Each row of a before or after table is a point. One or more steps were done to the points. Then noise was added and the rows were shuffled. The steps act on columns, c1 being the first. What was done? A step turns or swaps two columns, mirrors them in a line or flattens them onto one, adds a multiple of one to another, or multiplies or shifts one. Angles are multiples of 10 degrees, from the lower column toward the higher: turns from -170 to 170, lines from 10 to 170 but not 90. Use the fewest steps. Two steps may share a column if one is a turn and the other turns, adds or multiplies; they go together, in the order done. Otherwise the lowest column goes first.
In the rows, zero is written as 128.

Before (8 x 3):
[[ 97  89 124]
 [125  48 129]
 [126 157 136]
 [ 88 145 107]
 [124 122 130]
 [118 243 134]
 [109  60 102]
 [157 191  64]]
After (8 x 3):
[[ 85  91 140]
 [108  76 141]
 [ 87 157 116]
 [124 123 125]
 [119 222  88]
 [129  58 154]
 [158 208  97]
 [125 147 123]]
Steps: flatten c2 and c3 onto the line at 160 degrees

Before:
[[ 77 121 169 164]
 [158 171 111  55]
 [147 210 218 140]
 [100 124 186  93]
 [196  82 109 103]
 [111 130 110 112]
 [126 124 106 101]
 [118 118 149 164]
 [ 94 185 111 108]
 [125 216 115 106]
 [121 117  77 166]
 [ 91 187 108 124]]
After, 12 rows:
[[132 167 108 129]
 [176 117 142 130]
 [142  80  99 128]
 [141  75  96 128]
 [178  58  66 123]
 [246 146 174 129]
 [196 147   7 132]
 [166 149 121 127]
 [205  87 108 128]
 [149 172  94 131]
 [158 109 142 127]
 [169  96 162 131]]
Steps: shift c1 by 50; turn c2 and c3 by -130 degrees; multiply c4 by 0

Before:
[[136 158 168 140 111 186 166 113]
 [127 119 151 110 143 105 190 124]
 [ 78  87 122 138 140 106 145  97]
 [136 107 106  80 128  90 123 127]
 [121 128 135 108  90 186 190  44]
 [152 152 131 159 112 173 138 177]
 [107 158 150  97 125 101 132 115]
 [162 171 131 145 162 207 139 127]
 [ 99  90 141 136 154 112 143  98]
 [135 135 171 108 121 187 142 123]
 [183 149 186 144 127 197 130 135]
 [128 117 139 123 119  53 144  88]]
After:
[[184 189 185 169 127 167 134 139]
 [127 103 151  83 142 112 190 127]
 [108 137 150  51 124  93 134 111]
 [135 176 170  75 120 170 144 121]
 [ 79  81 120 154 141 136 144  98]
 [137  91 105   6 128 115 126 127]
 [163 207 131 172 163 153 138 124]
 [137 193 166 157 112 155 165 114]
 [127  73 138 115 119  79 142  85]
 [123 177 133  83  87 182 190  44]
 [150 182 130 208 112 150 140 177]
 [ 98  83 143 151 153 135 145  96]]
Steps: add -0.3 times c5 to c6; turn c2 and c6 by -40 degrees; multiply c4 by 2.5

Before, 14 rows:
[[112 135 158 190 123  96 147 148  76]
 [120  90 151 172 166 139 101 108 138]
 [192 163  31 143 138  58 115 128 145]
 [140  93 131 102 141 143 114  90  78]
 [113 159  95 109  95 160  44 146  83]
 [194 193  86 105 207 167 141 189  51]
 [128 144  74 137 169 140 147 131  84]
 [ 81  88  78 146 146 156 133 126 120]
 [163  87  56 151 113 191 155 110  70]
 [188  86 109 178 169 206 144 166 125]
 [141 169 140 141  85 120  72  62 133]
 [160 103 129  62 124 163  78 141 124]
 [ 87 109  96  70  98 193 147  95  80]
 [156 131  52 154 138 122 102  39 141]]
After, 14 rows:
[[160 132  46 152 136 115  98  38 112]
 [ 87 111  95  59 123 204 151  91 139]
 [190 161  36 153 111  63 117 127 129]
 [ 82  85  71 129 152 144 132 123 112]
 [140 167 143 139  82 134  71  64 119]
 [126  93 142 165 165 123 102 108 103]
 [187  89  92 161 192 189 147 166  87]
 [116 153  93  82 111 174  50 140 117]
 [125 145  63  99 170 124 147 136  93]
 [162  90  36 100 143 191 157 111  75]
 [155 103 142  83 136 161  81 143 178]
 [197 197  79  53 221 137 138 187  94]
 [144  95 120  78 150 135 111  87 118]
 [112 134 134 128 114  96 150 146  50]]
Steps: turn c4 and c9 by -50 degrees; add 0.3 times c9 to c3; turn c5 and c6 by -20 degrees

Before (13 x 12):
[[127 134 127 191 207 165 172 125 213  81 159 159]
 [149 119 119 163  94 119 191 139 121 126 129 192]
 [158 127 153 137 123 135 114 116 224 107 116 103]
 [ 50  99 137 195  98 125 118 160 198  90  99 101]
 [ 88 130 131 183 104 146 211 156 113 186  59 164]
 [142 170 113 110 131 170 153 172 134 102  91 120]
 [117 161 113 189  97 119  87 113 152 178  97 176]
 [136 113  60  80 159 112 100 176 223 139  86 181]
 [ 58 162 164 101 144 179 114 172 173 102  81 166]
 [140  85 116 156 142 157  97  97 169 139 139 139]
 [ 69 135 135 135  86 136 117 216 189 204 126 103]
 [164  98 146 180 202 226 198 222 180  87  79 180]
 [161  82 169 150 180 106 110 170 115 186 140 118]]
After (13 x 12):
[[180  71 125 124 135 113 105  79 169 132 154 103]
 [173 101 124 186 149 165 113 105 230 161 171 177]
 [192 104 124 154 125 133  93 122 113 124 123 210]
 [204  76 145 120 127  99 126 148 130  74 118 104]
 [155 124 125 197 131  74  68  95 147 104  98 109]
 [181 175 121 133 126 118 144 153 137 188 136 145]
 [200 127 139 130 146 131 145  98 221 153 122 109]
 [109 135 132 134 143  65 146 195 173  85 131 107]
 [128  99 124 173 125  48 125 135 108 138  95 218]
 [205  78 138 160 141  91 103 202 191 233 170 214]
 [104 175 146 122 137 104  91 149 180 196 143 127]
 [179 143  99  76 144 105  70 156 223 138  91 121]
 [ 88  75 131 170 133 141 152 139 188 161 108 116]]
Steps: shift c1 by 40; turn c2 and c4 by 30 degrees; multiply c3 by 0.4; flatten c5 and c9 onto the line at 80 degrees; turn c6 and c11 by 50 degrees; turn c6 and c10 by 130 degrees; turn c7 and c12 by 70 degrees; shift c8 by -20

Before, 11 rows:
[[112 102 109 201 113 159 134  43 161 125 159 116 176  93]
 [129 152 104 197  96 190 172  72 130 163 100  97 139 172]
 [ 84 141 107 188  99 158  86 170 116 139 100  81 176 149]
 [ 85 148 153 107 227 112 109  58 111 163 103 161 123 109]
 [156 152 153  98 154 168 107  82 153 162  72 128  90 103]
 [ 39 141 158 133 128 146 123  78 137 103  55 146 167 153]
 [156 136  87 111 142 164 180 142  88 129 199 118 158 160]
 [ 71 108  53  80 131  58  73 150 167 147 167 133 188 137]
 [125 150  94 177 231 125 149  96 184  69 114 133 155 133]
 [ 54 168 160  53 118  78 102 199 135 181 139 116 113 151]
 [ 94  84  97  92 149  37 177 107 132  60 112  85 135 164]]
After, 11 rows:
[[117 103 113 188 135 160  91  48 183 154 111 117  88  91]
 [148 150 156  88 143 168 103 132 138  79  55 127 151 103]
 [ 86 143 106 188 117 154 116 191 133 151 122  76  84 154]
 [ 75 149 149 117 218 111  89  97 104 111  73 164 129 103]
 [148 149  93 154 247 124 137 100 191 194 102 134 123 130]
 [ 53 144 158 131 133 151 120 128 138 194  40 150 110 152]
 [ 41 167 157  56  93  79 140 189 109  97 174 112 138 155]
 [152 138  86 124 140 163 160  84  86 133 194 118  99 163]
 [120  86  99  94 133  31 165  94 121 201 102  86 149 163]
 [ 74 111  49  72 118  55  79 153 146 151 171 133  75 135]
 [118 152 103 191 117 190 152  75 152  97  74  95 103 174]]
Steps: turn c1 and c10 by 20 degrees; turn c10 and c13 by -160 degrees; add 0.3 times c4 to c5; turn c4 and c9 by 20 degrees; turn c8 and c11 by 30 degrees; turn c7 and c8 by -30 degrees
